Each row is a point. Examples show where two turns around zero, p and q, send a point. Where does a point land after both, in the order given? Backwards means that the second turn is done in reverse. Each puzzle has new turns, and all numbers are rounded.

Turn p:
[ 0.20  0.32 -0.36] -> [0.36 0.34 0.16]
[-0.08 -0.27  0.29] -> [-0.23 -0.32 -0.10]
[ 0.06 -0.32  0.17] -> [-0.04 -0.35 -0.11]
[-0.26 -0.21 -0.47] -> [ 0.17  0.22 -0.51]
[0.05 0.23 0.28] -> [-0.19 -0.01  0.32]
[0.04 0.25 0.09] -> [-0.06  0.11  0.24]
Turn q:
[-0.15  0.49 -0.23] -> [ 0.35  0.21 -0.39]
[ 0.02 -0.39  0.38] -> [-0.28 -0.02  0.47]
[ 0.28 -0.06  0.01] -> [ 0.06 -0.26  0.09]
[-0.15 -0.05 -0.15] -> [-0.13  0.07 -0.16]
Where do these land?
p, then q: [-0.02  0.02  0.05] -> [-0.02  0.05  0.01]
p, then q backwards: [ 0.30 -0.10 -0.30] -> [0.19 0.39 0.03]
q, then p backwards: [-0.53  0.48 -0.22] -> [-0.37  0.06 -0.65]
q, then p: [ 0.14 -0.22  0.12] -> [-0.22 -0.17 -0.08]
p, then q backwards: [-0.15 -0.08 -0.04] -> [-0.09 -0.01 -0.15]
q, then p backwards: [ 0.26 -0.10  0.40] -> [0.37 0.21 0.23]

Turn p:
[ 0.33 -0.13 -0.32 -0.10] -> [-0.12 -0.35  0.30 -0.11]
[-0.25 -0.27  0.33  0.07] -> [-0.06  0.40  0.02  0.29]
[ 0.12  0.20 -0.06  0.20] -> [ 0.05 -0.23 -0.20  0.03]
[ 0.34  0.03  0.32 -0.01] -> [ 0.35 -0.11  0.13  0.26]
[-0.54  0.17 -0.27 -0.16] -> [-0.22  0.30 -0.24 -0.47]
Turn q:
[-0.24  0.43  0.09 -0.06] -> [-0.15  0.27 -0.33 -0.21]
[ 0.62 -0.19 -0.02 -0.53] -> [-0.37 -0.46  0.54 -0.24]
[0.17 0.23 0.11 0.05] -> [-0.19  0.22  0.10 -0.05]
[-0.19 -0.09 -0.19  0.28] -> [ 0.36  0.10 -0.07  0.11]
[-0.07 -0.11 -0.10  0.00] -> [ 0.13 -0.09 -0.02  0.01]
[-0.30 -0.27  0.10  0.28] -> [ 0.23 -0.02 -0.21  0.39]
Where do these land?
p, then q: [-0.32 -0.15  0.07  0.63] -> [ 0.61  0.32 -0.22 -0.06]
q, then p backwards: [ 0.20 -0.40  0.38  0.07] -> [ 0.30 -0.39  0.05  0.33]
p, then q backwards: [ 0.21  0.28 -0.01 -0.43] -> [ 0.05 -0.03 -0.55 -0.06]
q, then p: [-0.26  0.14 -0.04 -0.05] -> [-0.08 -0.15  0.06 -0.24]
p, then q: [-0.02 -0.06 -0.30 -0.10] -> [-0.08 -0.21 -0.23 -0.01]
q, then p backwards: [ 0.19  0.19 -0.11 -0.10] -> [-0.08 -0.06 -0.16 -0.24]

Turn p:
[-0.12 -0.04  0.64  0.01] -> [ 0.61 -0.15 -0.14 -0.12]
[-0.05 -0.31  0.11  0.09] -> [ 0.10  0.15 -0.28 -0.08]
[ 0.23  0.17  0.13 -0.30] -> [ 0.10 -0.05  0.35 -0.23]
[ 0.06  0.07 -0.33  0.24] -> [-0.26  0.14  0.04  0.29]
[-0.12  0.12 -0.55 -0.04] -> [-0.55 -0.10  0.05  0.15]
Turn q:
[0.09 0.15 0.21 0.07] -> [-0.09  0.21  0.15 -0.07]
[ 0.17 -0.06 -0.24  0.17] -> [ 0.16  0.13 -0.19  0.20]
[ 0.43 -0.16  0.01  0.04] -> [-0.15  0.20 -0.05  0.38]
[-0.44  0.52  0.16 -0.52] -> [ 0.15 -0.38  0.65 -0.41]
[-0.31 -0.37 -0.12  0.02] -> [-0.06 -0.31 -0.37 -0.10]
[ 0.06 -0.07 -0.02  0.23] -> [ 0.00  0.17 -0.18  0.01]
Where do these land?
q, then p: [-0.05 -0.34  0.60 -0.28] -> [ 0.02 -0.47 -0.57 -0.09]
q, then p: [-0.12  0.44 -0.17  0.24] -> [ 0.09  0.10  0.50 -0.17]
q, then p: [-0.07  0.47 -0.05  0.10] -> [ 0.23  0.03  0.39 -0.18]
q, then p: [ 0.08 -0.05 -0.08  0.24] -> [-0.16 -0.01  0.16  0.14]
p, then q: [ 0.23  0.25 -0.02 -0.05] -> [-0.26  0.13  0.11 -0.14]
q, then p: [-0.15 -0.27 -0.06 -0.15] -> [-0.17  0.12 -0.27 -0.07]
q, then p: [ 0.08 -0.50 -0.21 -0.10] -> [-0.30  0.22 -0.34  0.24]

Turn p:
[ 0.11  0.15 -0.09  0.16 -0.18 -0.14] -> [ 0.13  0.09 -0.25 -0.17  0.05 -0.04]
[ 0.17 -0.19 -0.32 -0.23 -0.09 -0.29] -> [ 0.20 -0.32 -0.21  0.11  0.32  0.13]
[ 0.34  0.55  0.44 -0.12 -0.13 -0.04] -> [ 0.32 -0.05  0.19 -0.54 -0.20 -0.42]
[-0.09 -0.35  0.13  0.16 -0.29  0.24] -> [0.06 0.44 0.16 0.24 0.18 0.04]
[-0.49 -0.15  0.12 -0.02  0.09 -0.14] -> [-0.06  0.05  0.15  0.10 -0.21  0.47]
[0.32 0.11 0.23 0.16 0.41 0.08] -> [-0.03 -0.10 -0.02  0.11 -0.39 -0.44]
[-0.36 -0.11 -0.50 -0.10  0.19  0.29] -> [-0.61 -0.10 -0.03  0.15  0.23  0.26]
Turn q:
[-0.26  0.18  0.08 -0.34 -0.34  0.24] -> [-0.25 -0.40  0.28 -0.25 -0.19  0.05]
[ 0.38 -0.15 -0.22  0.10  0.07  0.40] -> [ 0.53 -0.21  0.00  0.18  0.11  0.13]
[ 0.16 -0.19 -0.05  0.40 -0.10 -0.35] -> [ 0.10  0.42 -0.27  0.19 -0.22  0.12]
[-0.33 -0.06  0.46 -0.32  0.26  0.15] -> [-0.22  0.04  0.34 -0.44  0.39 -0.05]
[ 0.36  0.46  0.14  0.06 -0.12 -0.07] -> [ 0.18 -0.12 -0.31 -0.22 -0.27 -0.35]
[-0.34  0.06 -0.15  0.09  0.26 -0.29] -> [-0.40  0.15 -0.17  0.20  0.21 -0.05]
[ 0.34  0.00 -0.17 -0.36 -0.24 -0.34] -> [ 0.09  0.06  0.23  0.24 -0.42 -0.38]
[ 0.04 -0.32 -0.04  0.33  0.15  0.38] -> [ 0.32  0.01 -0.06  0.05  0.29  0.43]
[-0.35  0.03 -0.06  0.05  0.06 -0.11] -> [-0.35  0.03 -0.06  0.06  0.10  0.09]
Where do these land?
p, then q: [-0.15 -0.49  0.42  0.02 -0.44  0.27] -> [ 0.20 -0.05 -0.51 -0.56  0.12 -0.28]
q, then p backwards: [-0.18  0.19  0.15  0.31  0.04 -0.03] -> [-0.09  0.20 -0.31  0.18 -0.07 -0.07]
p, then q: [-0.17  0.08 -0.07 -0.15  0.21  0.17] -> [-0.21  0.06  0.15 -0.13  0.08  0.21]
q, then p: [-0.05 -0.19 -0.29  0.25 -0.08 -0.26] -> [-0.22  0.34 -0.23 -0.18  0.00 -0.07]
p, then q: [ 0.79  0.06 -0.27 -0.01 -0.07 -0.01] -> [ 0.01  0.49 -0.06  0.60  0.06 -0.32]
q, then p: [ 0.02  0.25 -0.35 -0.20  0.04  0.02] -> [ 0.15  0.15 -0.20  0.30 -0.08  0.21]
q, then p: [-0.19  0.14  0.51 -0.37 -0.37 -0.34] -> [ 0.30 -0.06  0.44 -0.45  0.09  0.46]
p, then q: [ 0.13 -0.19 -0.03  0.16  0.24  0.07] -> [-0.09  0.13 -0.25  0.11 -0.12  0.17]
p, then q: [-0.20  0.15 -0.07  0.00  0.43  0.10] -> [-0.30  0.00  0.17 -0.04 -0.12  0.36]
